Each row is a point. The points of each table are mixes of a few directions, plus a little noise. How many directions does each table use, and how many do they share? Where both have some left over, give the other angles between the two spaces (their principal angles), to ten degrees, smallest first.

First (4 x 2):
[-0.072 -0.105]
[-0.079 -0.112]
[0.258 0.374]
[-0.112 -0.156]
Second (5 x 2):
[0.103 0.150]
[-0.031 -0.041]
[0.143 0.204]
[-0.275 -0.399]
[0.056 0.081]
Directions: first 1, second 1, shared 1

First (6 x 4):
[0.010 -0.236 0.115 0.145]
[0.171 0.152 0.058 0.041]
[-0.061 0.352 -0.152 -0.203]
[-0.431 -0.012 -0.166 -0.174]
[0.013 -0.052 0.231 0.210]
[0.315 -0.193 -0.082 0.000]
Second (8 x 4):
[-0.376 -0.018 -0.057 0.234]
[-0.027 -0.014 -0.059 0.225]
[0.453 0.017 0.040 -0.175]
[-0.251 0.007 0.042 -0.170]
[-0.067 -0.008 -0.033 0.132]
[0.080 0.010 0.040 -0.163]
[0.486 -0.007 -0.053 0.205]
[-0.298 0.015 0.072 -0.292]
Directions: first 3, second 2, shared 1; angles 60

First (10 x 9):
[0.033 -0.072 -0.137 0.000 -0.036 -0.063 -0.080 0.200 0.252]
[-0.406 -0.154 0.090 0.187 0.075 0.178 0.111 0.091 -0.235]
[-0.132 -0.209 0.024 -0.027 -0.087 -0.423 -0.124 0.013 -0.086]
[0.577 0.437 0.176 -0.251 -0.017 0.001 0.032 -0.595 -0.164]
[-0.087 -0.163 -0.108 0.019 -0.046 -0.164 -0.085 0.217 0.164]
[0.015 0.033 -0.131 0.058 0.047 0.268 0.038 0.216 0.247]
[0.234 0.162 -0.017 -0.077 0.006 0.085 0.005 -0.094 0.087]
[0.177 0.035 -0.001 -0.108 -0.067 -0.219 -0.082 -0.099 0.042]
[-0.013 -0.079 -0.029 -0.015 -0.044 -0.176 -0.060 0.042 0.035]
[-0.390 -0.005 0.163 0.228 0.172 0.519 0.248 -0.019 -0.341]
Second (10 x 9):
[0.240 0.056 -0.128 -0.096 -0.055 -0.101 -0.094 0.067 0.271]
[0.008 0.002 -0.004 -0.003 -0.002 -0.003 -0.003 0.002 0.009]
[0.498 0.116 -0.267 -0.200 -0.114 -0.210 -0.195 0.139 0.564]
[0.126 0.029 -0.067 -0.050 -0.029 -0.053 -0.049 0.035 0.142]
[-0.287 -0.067 0.153 0.115 0.066 0.121 0.112 -0.080 -0.325]
[-0.504 -0.117 0.270 0.203 0.116 0.212 0.197 -0.141 -0.571]
[0.220 0.051 -0.118 -0.088 -0.050 -0.092 -0.086 0.061 0.249]
[0.171 0.040 -0.091 -0.069 -0.039 -0.072 -0.067 0.048 0.193]
[-0.472 -0.110 0.252 0.190 0.108 0.198 0.184 -0.132 -0.534]
[0.000 0.000 0.000 0.000 0.000 0.000 0.000 0.000 0.000]
Directions: first 3, second 1, shared 1

First (9 x 14):
[-0.167 -0.062 0.077 0.003 0.059 -0.027 0.039 -0.090 0.130 -0.168 -0.134 0.036 -0.272 -0.119]
[-0.256 -0.236 0.174 0.015 0.068 -0.276 -0.345 0.092 -0.125 -0.082 -0.224 -0.271 -0.222 0.040]
[0.123 0.043 -0.020 -0.220 -0.065 0.291 0.018 0.040 -0.083 -0.031 0.238 0.129 0.132 -0.044]
[0.048 0.228 0.062 -0.017 0.172 0.036 0.022 0.138 -0.396 -0.077 0.187 0.219 0.511 -0.132]
[-0.182 -0.037 0.077 0.205 0.140 -0.330 -0.101 0.035 -0.082 -0.028 -0.224 -0.114 -0.037 -0.006]
[-0.003 0.222 -0.050 0.280 0.164 -0.232 0.174 0.000 -0.083 0.047 -0.078 0.118 0.290 -0.043]
[0.139 -0.116 -0.132 0.038 -0.186 -0.053 -0.093 0.017 0.131 0.285 -0.004 -0.264 -0.060 0.265]
[0.239 0.235 -0.103 -0.098 -0.025 0.296 0.234 -0.007 -0.057 0.034 0.289 0.269 0.339 -0.065]
[0.029 -0.264 -0.093 -0.203 -0.312 0.289 0.063 -0.214 0.566 0.019 -0.041 -0.123 -0.676 0.092]
Second (10 x 14):
[-0.122 0.046 0.260 0.152 -0.107 0.238 0.282 0.124 0.158 0.011 -0.080 0.321 -0.007 0.027]
[-0.074 0.092 0.046 -0.048 -0.269 0.211 -0.060 0.080 0.155 -0.126 -0.189 -0.010 -0.144 0.032]
[0.223 0.134 -0.046 0.024 0.160 -0.171 0.163 -0.147 -0.067 -0.433 -0.129 -0.219 0.013 0.146]
[-0.060 0.118 0.181 0.099 0.050 -0.053 0.096 0.001 0.148 0.233 0.354 0.130 -0.403 -0.332]
[-0.324 0.137 -0.046 -0.078 -0.070 0.128 -0.281 0.165 0.277 0.181 0.187 -0.263 0.063 -0.164]
[-0.284 -0.044 0.058 0.223 0.291 -0.285 -0.041 0.228 0.195 -0.014 0.056 0.264 0.056 0.242]
[0.274 -0.047 -0.105 -0.075 0.181 -0.191 0.044 -0.246 -0.279 0.122 0.233 -0.183 -0.013 -0.201]
[0.367 -0.229 -0.288 -0.327 -0.304 0.113 -0.227 -0.257 -0.431 -0.003 -0.287 -0.215 0.079 0.015]
[0.005 -0.156 -0.225 -0.063 0.208 -0.262 -0.242 -0.030 -0.157 0.091 0.075 -0.142 0.214 0.084]
[-0.018 -0.054 0.165 0.087 -0.142 0.260 0.262 0.078 0.007 -0.056 -0.227 0.298 0.154 0.152]
Directions: first 4, second 6, shared 0; angles 40, 40, 50, 90

First (8 x 24):
[-0.083 -0.014 0.150 0.197 -0.178 0.042 0.180 -0.033 0.002 -0.002 0.380 -0.098 -0.146 -0.128 0.196 -0.067 0.151 0.038 0.021 -0.093 0.034 -0.182 0.073 0.066]
[-0.071 0.133 0.149 0.274 -0.144 -0.147 0.126 0.077 -0.082 0.234 0.493 -0.180 -0.065 -0.284 0.165 -0.028 0.078 0.040 0.016 -0.187 -0.018 -0.345 0.305 0.094]
[0.111 0.095 0.005 -0.255 0.134 -0.351 -0.076 0.052 0.211 0.162 0.288 -0.128 0.215 -0.206 -0.110 0.208 0.106 -0.207 -0.104 -0.181 0.052 -0.344 0.186 -0.017]
[0.091 -0.008 -0.163 -0.244 0.195 -0.033 -0.185 0.018 0.018 -0.032 -0.422 0.115 0.157 0.162 -0.214 0.077 -0.148 -0.047 -0.028 0.113 -0.029 0.210 -0.110 -0.074]
[-0.012 -0.117 -0.113 -0.034 0.040 0.262 -0.059 -0.061 -0.083 -0.204 -0.499 0.189 -0.053 0.288 -0.066 -0.088 -0.136 0.089 0.045 0.212 -0.031 0.408 -0.271 -0.050]
[0.136 -0.241 0.041 -0.565 0.079 -0.052 0.054 -0.232 0.576 -0.385 0.277 -0.017 0.086 0.044 -0.043 0.201 0.409 -0.338 -0.141 -0.069 0.244 -0.178 -0.309 -0.099]
[-0.164 0.117 0.023 0.539 -0.160 0.177 0.054 0.121 -0.460 0.202 -0.158 0.025 -0.186 -0.004 0.141 -0.234 -0.259 0.314 0.141 0.072 -0.164 0.174 0.169 0.099]
[-0.021 0.023 -0.093 0.089 0.041 0.102 -0.085 0.047 -0.190 0.029 -0.365 0.104 -0.002 0.130 -0.066 -0.069 -0.208 0.115 0.053 0.125 -0.088 0.253 -0.034 -0.009]
Second (10 x 24):
[0.007 -0.273 -0.131 -0.226 -0.125 0.206 -0.194 0.135 0.113 0.057 -0.141 0.060 0.257 -0.093 0.070 0.269 0.046 -0.091 0.087 -0.363 0.327 -0.119 -0.038 0.059]
[0.089 0.424 0.147 0.147 0.260 -0.049 0.130 0.415 -0.297 0.088 0.250 -0.085 -0.126 -0.050 0.012 -0.251 0.214 0.270 -0.481 0.034 -0.266 -0.087 0.165 -0.039]
[0.136 0.013 0.124 -0.339 0.089 -0.222 0.196 -0.479 0.473 -0.041 -0.338 -0.106 0.001 -0.069 -0.420 0.120 0.329 -0.381 0.021 0.152 -0.093 0.062 -0.032 0.131]
[-0.164 -0.006 -0.166 -0.044 -0.074 0.076 -0.259 0.418 -0.279 0.255 0.095 0.059 0.187 0.090 0.181 -0.010 -0.342 0.254 -0.081 0.056 -0.108 0.005 -0.217 -0.089]
[0.041 -0.011 0.013 -0.041 -0.060 0.123 -0.068 0.060 -0.082 -0.077 0.102 -0.035 0.068 0.025 0.085 -0.099 0.243 0.060 -0.245 -0.196 -0.013 -0.257 -0.126 0.044]
[0.066 0.067 0.205 -0.024 0.028 -0.057 0.343 -0.251 0.275 0.070 -0.236 -0.107 -0.157 -0.218 -0.251 0.077 0.306 -0.204 0.088 0.048 -0.023 0.117 0.222 0.181]
[-0.325 -0.195 -0.089 0.355 -0.422 0.271 -0.120 0.122 -0.341 0.142 0.163 0.069 -0.038 0.078 0.401 -0.118 -0.395 0.283 0.253 0.020 -0.004 0.023 -0.194 0.016]
[0.092 -0.050 -0.030 -0.036 0.046 0.108 -0.071 0.138 -0.010 -0.085 0.052 0.025 0.067 -0.051 0.063 0.070 0.128 -0.001 -0.084 -0.269 0.194 -0.131 0.092 -0.008]
[0.075 -0.103 -0.072 0.009 0.039 -0.094 -0.093 -0.295 0.078 -0.329 0.082 0.058 -0.021 0.175 0.004 -0.039 -0.063 -0.112 0.085 0.013 0.093 -0.055 -0.072 -0.111]
[-0.017 0.133 0.001 0.193 0.224 -0.359 0.141 -0.257 0.073 -0.072 -0.028 0.059 -0.239 0.109 -0.159 -0.012 -0.461 -0.085 0.362 0.507 -0.101 0.452 0.202 -0.170]
Directions: first 3, second 6, shared 1; angles 40, 60
